Rows are points. Each copy is the shape, with its points in the same order, stretched, turned, moved and blurred by noise. Say if it was mirrored as well.

Shape (8 x 2):
[[ 12 -17]
 [ -7 -13]
 [ 50 -52]
 [-53  -3]
 [-70  15]
 [ 29 -65]
 [ 22 -70]
 [-43  15]]
Copy 1:
[[ 19 -30]
 [ 33 -21]
 [ 13 -76]
 [ 64   3]
 [ 64  25]
 [ 44 -80]
 [ 55 -83]
 [ 41  18]]
Copy 1 is: mirrored
Copy 2, 8 rows:
[[ 23 -10]
 [  6   6]
 [ 71 -47]
 [ -7  46]
 [-32  53]
 [ 66 -29]
 [ 79 -16]
 [-26  26]]
Copy 2 is: mirrored
Copy 3 (8 x 2):
[[ 13 -33]
 [-11 -22]
 [ 34 -64]
 [-45 -17]
 [-56  17]
 [ 15 -63]
 [  4 -73]
 [-38  10]]
Copy 3 is: only turned
Copy 4, 8 rows:
[[ -3  -3]
 [ 10   9]
 [-62  22]
 [ 62  17]
 [ 88   3]
 [-44  46]
 [-47  47]
 [ 61 -16]]
Copy 4 is: only turned

Shape (6 x 3):
[[-81   8 -60]
 [ 40   8  45]
 [ 27 -17 -20]
 [ 31  23 -65]
 [ 19 -12  -5]
 [-28 -17  44]]
Copy 1, 6 rows:
[[ 85  48 -13]
 [-61 -11 -23]
 [-18 -39 -25]
 [ 35 -57 -70]
 [-26 -17 -11]
 [-44  48  17]]
Copy 1 is: mirrored
Copy 2 (6 x 3):
[[ 95  23  16]
 [-61  -3  -1]
 [ -1 -40 -12]
 [ 43 -27 -55]
 [ -4 -31 -10]
 [-20  10  58]]
Copy 2 is: mirrored
Copy 3, 6 rows:
[[ 50 -48 -61]
 [-43  13   6]
 [-11 -29   8]
 [-41 -84 -32]
 [-11 -18   4]
 [ 25  35  -2]]
Copy 3 is: mirrored

Shape:
[[ 25  -6   0   5   6 -44]
 [-27  -8 -38  22  13  -8]
 [ 14  -6  14  22 -14  10]
 [ 26 -27 -75  -6  -9  22]
 [ 24 -48  18  11  -3  33]
 [ 13 -31 -14  23   1  38]
 [  6   1   8 -35 -31 -37]
 [ -3  -1  19 -56   1  14]
 [ 26  -5 -16 -22   4  46]]
Copy 1, 9 rows:
[[ 32  11 -16   5 -44 -22]
 [-43  19 -29   6 -41  34]
 [ -4   9 -33   1  29 -25]
 [-59  35 -44  95 -30 -30]
 [-12  46 -39  17  43 -27]
 [-31  28 -52  35  27  -6]
 [ -2  14  35   0 -36 -48]
 [-18  21  66  15  19 -10]
 [-25  13  -3  65  35 -14]]
Copy 1 is: mirrored
Copy 2, 9 rows:
[[  2  38  -2 -13 -12 -16]
 [-28  12 -26  22 -11 -15]
 [ -3  -2  20  -7  30 -23]
 [-20  43 -14  57  26  25]
 [-20  14  50  -6  25  -1]
 [-32   5  30  20  22  -8]
 [ 34  26 -24 -29  24  20]
 [ 27 -12   5 -18   5  43]
 [  6  -5  22  24  15  24]]
Copy 2 is: only turned
Copy 3, 9 rows:
[[-17  43  42 -20  -5  25]
 [ 29  -7  50  16  17 -20]
 [-13  46  -8   7   7  -4]
 [ 15  55  51  64 -28 -38]
 [-35  50   6  59   1  19]
 [-23  30  14  51   8 -15]
 [ 33  35  -9   1 -24  44]
 [ 11 -23 -18  41 -52  57]
 [-16  14   0  53 -46   0]]
Copy 3 is: mirrored
